Each row is a point. Each copy is the shape, with its points in the same order, turned, moved and blurred by noise. Is it also mirrored, or only turned?
In the rows, 128 means zero.

Shape (5 x 2):
[[135 112]
 [ 69  91]
 [165  39]
 [149 163]
 [ 79 149]]
Copy 1 (5 x 2):
[[115 108]
 [181  84]
 [ 83  35]
 [105 156]
 [174 141]]
Copy 1 is: mirrored
Copy 2, 5 rows:
[[135 128]
 [ 68 108]
 [166  53]
 [147 172]
 [ 75 159]]
Copy 2 is: only turned

Shape (9 x 3):
[[127 148 106]
 [134 127 133]
 [232  85  93]
 [129 146 132]
 [140 139 196]
 [117 202 180]
 [ 96 147 131]
 [147 161 137]
 [160  54 152]]
Copy 1 (9 x 3):
[[132 144  96]
 [159 148 119]
 [243  96  53]
 [147 154 109]
 [191 199 146]
 [124 227 125]
 [123 149 138]
 [156 173 107]
 [229 102 150]]
Copy 1 is: only turned
Copy 2 (9 x 3):
[[130 175 136]
 [122 136 138]
 [212  94  77]
 [119 150 147]
 [107  96 173]
 [100 152 222]
 [101 169 150]
 [142 138 166]
 [112  84  81]]
Copy 2 is: only turned
Copy 3:
[[134 173 132]
 [143 137 137]
 [116 132 249]
 [153 155 129]
 [200 112 124]
 [218 170  97]
 [140 159  97]
 [170 164 140]
 [124  71 168]]
Copy 3 is: mirrored
Copy 4, 9 rows:
[[125 145 102]
 [134 132 136]
 [198  49  95]
 [133 149 123]
 [168 164 179]
 [150 221 142]
 [101 163 132]
 [155 160 120]
 [151  67 177]]
Copy 4 is: only turned

Shape, 7 rows:
[[ 93 122 154  95]
 [136  73 167  56]
 [117 135 106  75]
 [ 85 101 123  66]
 [123  88 124 150]
 [ 99 127 189 241]
 [185 105 154 126]]
Copy 1 (7 x 4):
[[130 152 159  86]
 [180 147 126  34]
 [161 120 184 107]
 [147 120 173  65]
 [126 105  86 103]
 [ 30 158  48 137]
 [173 144  68 114]]
Copy 1 is: mirrored
Copy 2:
[[108  75 119 109]
 [169  98 127  56]
 [114 110  63 105]
 [129  60  69  94]
 [170  88 114 169]
 [120  60 209 225]
 [172 145 145 124]]
Copy 2 is: only turned
Copy 3, 7 rows:
[[ 97  96 173 126]
 [115  86 196  55]
 [107  88 125 110]
 [ 98  56 157 111]
 [166  99 183 149]
 [157 170 244 223]
 [164 154 181  96]]
Copy 3 is: only turned
Copy 4:
[[124  97 128  97]
 [ 52 118 130  87]
 [122 141  85  80]
 [106 101  82  70]
 [111 110 102 169]
 [177  70 183 218]
 [ 87 163 148 149]]
Copy 4 is: mirrored

Shape:
[[116  63 104 108 159 185  11 114]
 [186 103 125 157 142 154 157 116]
 [107 110 125  59  66 143 134  67]
 [ 72 120 109 135  85 116  98 197]
 [ 85  71 160  94 177 128 124  84]
 [132 158 100 124 146 100 126 114]
 [ 96 157 130 138  97 145 107  81]
 [183 137  84 134 103 128 105 125]
 [102 118  76 127 154 151 146 149]
 [141 170 127 139 180 137  81 178]
 [102 157 124 145 152 130 145 119]]
Copy 1 (11 x 8):
[[109 133 126  87  77 221  88  27]
 [102 146  73 134 179 152 133 137]
 [139 125 107 170  48 110 145 125]
 [115 111 199  79 110 138 102 157]
 [177  95  82 153  90 218 110 132]
 [135 120 107 148 138 122  65 141]
 [120 133 156 191 116 141 109 115]
 [ 88 129 109 128 149 101  95  95]
 [102 156 108 112 114 165  73 164]
 [162 165 146  90 172 161  52 110]
 [136 141 129 165 142 162  79 165]]
Copy 1 is: mirrored
Copy 2, 11 rows:
[[131  74  10 125 140 160  89 150]
 [120 134 135 179 104  92 113  84]
 [105 150 162  63  93 169  85 134]
 [111 127 150 164 154 179 160 216]
 [124  59 150  98 156 114  75 136]
 [109 130 136 106 134 101 182 132]
 [ 92 144 145 100 165 167 139 109]
 [102 171  97 127  96 109 159 120]
 [ 85  75 144 147 108 144 164 140]
 [156 100  98 155 156 136 197 124]
 [100 104 168 144 165 127 155 116]]
Copy 2 is: only turned
Copy 3:
[[113  47 137   7 165  91 106 143]
 [116 128 136 119 116 203 132 142]
 [163 158 132  68  44  97  84 118]
 [153  99  54 144 131  64 140 134]
 [141 138 176  49  99  99 176 165]
 [123 175 122 108 151 121 137 103]
 [109 133 143 115  95  87 116  85]
 [117 140 100 114 152 155  79 108]
 [121 134  77  85 124 137 177 109]
 [147 106 127 115 208 126 156  88]
 [120 150 133 118 124 121 174  98]]
Copy 3 is: mirrored

Shape:
[[183 124 143 171 126 116 226 183  93]
 [123 143 150 101 117 113 107 170 110]
 [141 172 164 146 187 108  91  81  79]
 [154 181 157 152 116 106  60   7 137]
 [117 118 139 193 103 101  71 133 161]
 [136 135 146 143 117 157  70 154 173]
 [ 95 136 195 138 150 168 127 137 111]
 [116 182  80 103 132 153 135 142 138]
 [ 84 106 116  94 112 167 137 119 131]
 [119 226 121 142  71  92 126 127 115]
 [120 122 138 164 129 122 137 135 137]
 [142 104 145 155 176 209  62  75  69]
 [ 95 138 145 132 111 104  88 103 170]]
Copy 1 (13 x 9):
[[135  26  91 107 123 175 156 130 192]
 [119 141 109  80 118 118  99 158 151]
 [ 99 138 141 179  57 103  68 104 180]
 [ 79 163 167 156  59  29 121  41 141]
 [ 84 132 181  82 170 106  95  88 166]
 [ 88 164 137  76 142 140 104  79 111]
 [120 155 167 134 102 177 118 146 146]
 [119 131  68 145 147 120 114 125 100]
 [ 93 137 134 133 143 127 144 178  89]
 [177 127  96 120 146  62 129  95 161]
 [ 95 105 148 125 139 133 120 129 160]
 [ 79 120 195 164  51 156  58 113  80]
 [ 79 179 152 109 150  87 125 117 146]]
Copy 1 is: mirrored
Copy 2, 13 rows:
[[133 198 105 128 116  62 127 223 105]
 [ 96 112 102  80  99 147 107 152 144]
 [149  96 144  63 194 144 134 174 173]
 [142 116 162 132 242 206 108 112 204]
 [131 101  50 155 169 169 106 139 154]
 [ 84  84  73 153 133 134  93 140 188]
 [ 87  88 104  81 175  81  98 136 131]
 [119 139 119 106  96 113 161 117 192]
 [100  96 126 131 111 106 136  85 117]
 [112 200  86  80 149 177 137 113 176]
 [135 120  82 135 144 107 116 143 138]
 [ 83  29 158 128 215 119 170 168 151]
 [140 104  89 127 147 163  94  95 158]]
Copy 2 is: only turned
Copy 3 (13 x 9):
[[148 204 116 181  32 101 191  70 117]
 [145 129 122 147 122  56 141 121 116]
 [193  75 115 152 152 155 184 106 141]
 [176  35 157 130 166 197 115  78  73]
 [150 129 138 119 121 145 135 180  53]
 [183 151 143 149 147 101  91 153  86]
 [186 147 180 162 151 102 173 130 139]
 [114 145 107 190 152 111  91 116 141]
 [114 131 181 163 125 101 105 145 159]
 [103 119 107 171 160 109 149  82  65]
 [136 157 149 142 117 133 157 135 118]
 [227  73 179 213 122 164 141 169 167]
 [133 116 154  94 153 120 115 136  97]]
Copy 3 is: mirrored
